Every row gives one point. To make a cloud, some directions were put in groups of two or more. Within a group, all points are equally far from the middle, so they leave a hole (a ring in 2 directions, a hollow ball in 3). The other directions are filled evenly. Then the cloud was stretched, turned, moved and blurred a little. Count the holes, and give their numbers of directions, smallest first.

Cloud, 19 rows:
[[60, -20, 11],
[-18, 21, 54],
[63, 22, 15],
[14, 27, 33],
[-29, 76, 26],
[-10, -47, 42],
[35, -9, 7],
[-27, -26, 30],
[31, -12, 22],
[75, 39, 8],
[-87, -44, 14],
[-16, -8, 63],
[23, -6, 46],
[-23, 25, -30],
[15, 59, 23],
[-53, -14, -11],
[-14, 43, 18],
[29, -53, 23],
[-1, -13, 76]]
Holes: 0

Cloud, 31 rows:
[[41, 17, -11, -27],
[-28, 9, 29, -43],
[5, 28, -2, -49],
[23, -13, -4, -8],
[7, -25, 40, 1],
[6, 75, 17, -36],
[-21, -39, 14, -5],
[-60, 62, -17, -28],
[32, 14, -9, -55],
[28, 53, -11, -29],
[-55, 13, -45, 29],
[-18, -15, -31, -28],
[-41, -42, 27, 74],
[19, 79, -21, -87],
[19, -31, -1, 49],
[-3, 16, 29, 48],
[-74, -33, -4, -30],
[16, -13, -6, -77],
[-53, -50, 47, 72],
[-21, 34, -2, 62],
[34, 38, -103, -43],
[-2, 19, -21, 38],
[15, -7, -32, -36],
[-9, 45, -26, -14],
[-45, -13, -37, -37],
[-16, -36, -23, 7],
[-20, -49, -44, -38],
[-37, 38, -29, -17],
[26, 11, 9, -60],
[-34, -38, 2, -74],
[-41, 30, -34, -15]]
Holes: 0

Cloud, 29 rows:
[[-57, -44, 15, 15],
[-42, -48, 10, 30],
[0, 7, -40, 47],
[-19, 29, 64, 6],
[-34, -51, 51, -23],
[31, -22, -76, 13],
[53, -60, 0, 20],
[35, 40, -28, -25],
[36, 30, -49, 13],
[-11, -37, 56, -45],
[-2, -51, 35, -48],
[40, 9, 11, -56],
[-70, -4, 44, -17],
[21, -53, -61, -23],
[12, -75, 9, -21],
[-15, 51, 6, 12],
[35, 5, 61, -14],
[-44, -51, 18, 23],
[-30, 46, -4, -27],
[-39, -52, 48, -16],
[-16, 16, -24, -59],
[-45, 34, -4, -35],
[7, -9, -13, -70],
[-2, 22, 17, 48],
[52, 8, 23, -43],
[15, -24, 19, -66],
[47, 17, -58, 13],
[-7, -69, 30, -23],
[20, -30, 25, 51]]
Holes: 2 (2, 2)

Cloud:
[[57, -26, -5, 20, 53, -2],
[-21, 65, 16, -6, -39, -4],
[-1, 14, -68, -8, -14, 17],
[-85, -6, -5, 24, -17, -12],
[25, -55, 36, -26, 11, -62],
[-41, 46, -29, -52, 5, -18],
[19, 42, 40, 49, -43, -3],
[6, 40, -4, 40, 51, -68],
[20, 9, 45, 12, -59, -34],
[32, 69, 6, -35, 18, 5],
[54, -17, -6, 33, 35, 18],
[-24, 69, 26, 54, -23, -5],
[12, -24, -69, -22, 31, -29],
[28, 53, 22, -59, 23, -3],
[-43, 19, -3, 27, 32, -85],
[-32, -13, -11, -47, 57, 15],
[-25, -3, 81, 7, 5, -52],
[10, -53, 23, 14, -41, -16],
[-2, -49, 61, 11, -20, -55],
[56, -27, 13, -41, -8, -10],
[25, -28, -65, 1, 34, -15],
[-17, 18, -1, 26, 32, -95],
[15, 11, 51, 26, 70, -9],
[9, 49, 12, 42, -58, -18],
[-4, -65, -26, 30, -22, -44],
[15, -45, -47, -23, 45, -31],
[-43, 27, -15, 93, -36, -36],
[12, 2, 59, 76, 31, -13],
[-35, 79, -4, 26, 24, 1],
[7, 1, 63, 56, -37, -4],
[-44, -32, 39, 9, -22, 11],
[-15, 80, -18, -19, 14, 8],
[-19, 2, -12, 10, 0, -102],
[-7, -21, -57, 33, 49, -56],
[10, -49, 54, 51, 20, -62],
[50, -1, 38, 68, -26, -27],
[-22, 15, -56, -21, -30, 7],
[-36, -29, -8, -54, 4, 7],
[29, 60, 35, 0, 22, 24],
[15, 26, 7, -62, 10, -66],
[24, 27, -57, 41, -32, -36],
[61, 14, -3, -22, -7, -63],
[-51, 59, -8, -6, -30, -3],
[12, -29, -60, 8, -23, -7],
[16, 53, -60, -9, 36, -17],
[29, -69, -5, 14, -9, -40],
[23, 0, 26, -33, 5, -89],
[62, -10, 15, -19, -17, 4],
[-28, 44, 39, -34, -27, -33],
[-4, 18, 53, 1, 5, 42],
[4, 51, -2, -65, -4, -30]]
Holes: 2 (2, 4)

Cloud, 55 rows:
[[-33, -35, -21, 10, -15, -77],
[47, -67, -16, -4, -9, -40],
[-42, -25, -47, -39, 11, 36],
[1, -57, 8, -23, 51, -42],
[-22, 38, -84, -1, 1, -5],
[10, -12, -73, -4, -8, 29],
[88, 25, -7, 26, 30, -14],
[9, -74, 23, -11, -18, -1],
[60, 15, 63, -35, 26, 8],
[-16, -51, -34, 45, 4, 31],
[89, 21, 26, -7, 0, -45],
[-11, 50, -72, 5, 29, -29],
[10, -32, -63, -2, 17, 31],
[24, -69, 8, -10, 16, -49],
[42, 48, 12, -12, -6, -66],
[-1, 44, 13, -39, 8, 52],
[-78, -22, -20, -17, 24, -33],
[-18, 55, 6, -53, -8, 25],
[-62, -28, 3, -3, -31, -28],
[9, 52, -66, 15, 16, -43],
[58, 21, -31, -2, 0, -73],
[63, -7, 19, 52, -2, 15],
[13, -35, 60, -9, -11, 22],
[-7, -61, 24, -3, -41, 7],
[1, -56, 44, 1, 56, -30],
[55, -27, -57, 8, 16, 2],
[-8, 57, -17, 5, 6, 41],
[9, 35, -19, -50, -65, -6],
[-10, 48, 44, -13, 36, -38],
[-28, 60, -17, -52, 16, -10],
[18, 35, -43, -24, -71, -11],
[-46, 21, -18, 60, 16, -4],
[-22, 61, -13, 37, 29, -5],
[60, 27, 13, 2, 64, 25],
[28, 46, -30, -10, -24, -67],
[1, 2, -75, -8, -8, 31],
[-62, -23, 20, -11, -19, 8],
[16, 57, -38, 0, -49, -34],
[31, -17, 73, 1, 47, -20],
[-18, 17, -38, -45, -34, -51],
[-42, -33, -30, -52, -11, 25],
[-22, 38, 37, -6, -25, -28],
[35, 28, 10, 63, 20, -57],
[-3, -60, 18, -14, 50, -45],
[-27, 63, -50, -21, 21, 8],
[29, -66, 6, 27, 7, -63],
[57, -24, 21, 68, 28, -14],
[-31, 21, -35, -60, -32, -26],
[34, 47, -46, 20, 48, -44],
[13, -43, -34, -8, 75, -3],
[-61, -40, -16, -35, -30, 2],
[-22, 63, 17, -2, 58, -16],
[8, -37, -25, -17, 79, -14],
[-5, -25, 7, 59, 87, -29],
[19, 39, 19, -35, -59, 11]]
Holes: 3 (2, 2, 2)

Cloud:
[[-20, 14, 69, -23, -2, -8],
[-29, -21, 70, -14, -7, 19],
[-5, -2, -42, -36, -15, 31],
[-45, -25, 26, 23, -64, 30],
[-17, -33, -36, 12, 0, 76],
[28, 57, 19, -28, -10, 37],
[12, 5, 15, -60, -67, 69],
[-47, 33, 15, 29, -14, 30],
[9, -41, -65, -1, -37, 56],
[19, 5, 42, -34, 8, -3],
[-9, 51, 33, -74, 52, 11],
[-50, 60, -35, -3, -38, 38],
[-64, -3, 30, -1, 53, 39],
[-2, -6, -25, -79, 12, 60],
[25, -17, 48, 14, -13, -32],
[18, 44, 31, -50, 1, 3],
[-22, 10, -30, 11, 19, 76],
[8, 15, 65, 25, -38, -21],
[12, 18, -17, -36, -26, 63],
[-43, 72, -22, -59, -62, 36],
[-3, -31, -12, -11, -65, 48],
[-8, 17, -47, -7, -49, 47],
[-63, -14, 81, 4, -29, 58],
[18, -30, 33, 58, -14, 29],
[-9, -36, 21, 17, -28, -21],
[24, -31, -11, 13, 49, -9],
[60, -11, 63, 18, 31, -45],
[-43, -21, 73, 24, 13, 52],
[27, -19, 31, -1, -33, 68],
[-16, 13, 9, -43, 69, 31],
[-13, 36, -2, -15, -15, -38],
[-15, 36, 38, 26, 5, 45],
[-1, 4, 3, -14, -28, 63],
[69, -54, 17, -27, -16, -2],
[-47, 15, 55, -29, -28, 28],
[-16, 1, -21, -39, -29, 41],
[16, 1, 57, 9, -57, 6],
[-75, 12, -12, -75, -17, 43],
[42, -43, -33, -14, -1, 47],
[-38, -10, 26, -20, 28, -6],
[4, -14, 43, -37, -53, 81],
[-29, 54, 54, -8, -71, 24],
[-44, -14, -21, 35, -15, 90],
[27, 12, 41, 82, -41, 23],
[72, 34, 34, -1, -43, 5],
[-7, -18, -5, 1, 17, 70],
[42, 34, 43, -14, 14, 3]]
Holes: 0

Cloud (74 x 8):
[[35, 68, -37, -25, -17, -20, 8, -2],
[-3, 57, 8, 26, 32, -19, 6, 27],
[-7, 87, 25, -50, 49, 43, 36, -30],
[-41, -53, 24, 45, 5, -18, -13, 7],
[45, 121, -8, -42, -6, 33, 15, 39],
[-44, 40, -32, -21, 18, 4, -40, 56],
[-36, 25, -2, 23, 23, -56, 51, 1],
[41, 5, 11, 25, -11, -40, -49, -6],
[-10, 27, 29, -29, -3, 57, -25, -27],
[6, 84, -2, 1, -54, 41, 31, 36],
[6, 102, 45, 6, -39, 1, -37, 16],
[0, -15, -4, 35, -3, 23, -22, -12],
[-13, 19, 23, -20, 26, -6, 47, -49],
[7, 25, 8, -16, -15, -7, -40, 25],
[-69, -44, -12, 35, -41, -5, -20, 6],
[6, 78, 25, -39, -27, 55, 10, 3],
[-13, -19, -5, -85, -7, 6, 71, -8],
[-33, 28, 50, 36, 18, 44, -48, 55],
[23, -21, -24, -30, 63, 22, 4, -40],
[7, 16, -24, 16, 50, 19, -32, 78],
[-55, -8, -39, -14, 45, 25, -13, -37],
[8, 1, 40, 11, -29, -41, 17, 80],
[20, 41, -22, -20, 1, -53, -40, -12],
[14, 52, 57, 15, 7, -81, -41, 44],
[-8, 80, 34, 7, -6, -19, -38, -17],
[-16, -56, 44, 8, 40, 34, 0, 31],
[18, 85, 29, -6, 13, -2, -27, -12],
[56, 92, -13, -6, -51, 24, 5, -6],
[10, 43, 0, -3, -8, -2, -74, -28],
[-5, -68, -2, 14, 19, 44, 5, -4],
[-63, -9, -4, -22, -32, -31, 2, 3],
[24, 16, -46, -48, 46, 71, -49, -16],
[-13, 2, 35, -14, 6, -10, 45, 42],
[-11, 6, -8, -3, 55, 25, -5, -7],
[-70, 78, 33, 3, -39, 58, -12, -18],
[-3, -19, -13, -82, -4, 17, 37, 22],
[-15, -39, -18, -1, 97, 22, 9, -12],
[-7, 44, -20, 5, -85, -13, 49, 37],
[-43, -16, 20, -40, 18, 7, 7, -11],
[-8, 25, -15, 27, -23, 43, -4, -99],
[34, 12, 34, -6, -24, 5, -12, -23],
[-13, -54, -11, -57, -44, 17, 17, -8],
[2, -16, -55, -65, -16, -14, 29, 78],
[-30, 17, -1, -78, 6, 12, -7, -39],
[24, 29, -67, -69, 15, 45, -40, 57],
[-12, 100, -2, 2, -75, -2, 39, -37],
[-10, 66, 53, -41, -12, 23, 2, -47],
[-1, 12, -9, 75, -55, -23, -11, 31],
[45, 37, -42, -30, 32, 45, -19, 63],
[42, 10, -28, -43, 42, 8, -13, -10],
[-25, 55, 24, 38, 15, 37, -32, -29],
[-60, -4, 25, -47, 41, 0, 34, 22],
[-38, 12, 6, -28, 41, -40, 5, 41],
[19, -24, -24, 26, 1, -23, 41, -16],
[-38, 34, 29, 58, -60, 50, 26, -11],
[24, 11, 46, 5, -51, -54, 44, -8],
[-21, 55, 17, 41, -2, 38, -39, -47],
[-25, 8, 45, -37, -13, -4, -18, -48],
[-37, 7, 31, 0, -9, -43, -16, -60],
[-2, 78, 7, 28, -39, -9, 13, 9],
[-2, 11, -43, 30, -13, 39, 22, -45],
[-74, 16, 77, 7, 42, 28, -10, 28],
[-45, -18, -45, 42, -23, -17, -44, 45],
[-3, 30, 42, 88, -28, -13, 31, -11],
[44, 5, 0, -43, 39, 37, 34, -47],
[-7, 23, 53, 23, -3, 21, 18, 47],
[-7, 107, 13, -31, -5, 52, 25, -63],
[-35, 40, 14, 15, -14, 45, -71, 7],
[-25, 35, 38, 59, -33, -54, 15, -6],
[68, 23, 27, 17, -24, 10, -7, -4],
[25, 25, 18, -48, -31, -39, 7, 53],
[0, 28, 17, 72, -47, 39, 20, -33],
[8, 42, 9, -52, 15, -22, -13, 42],
[-41, -24, -72, -28, 33, -9, -8, 9]]
Holes: 0
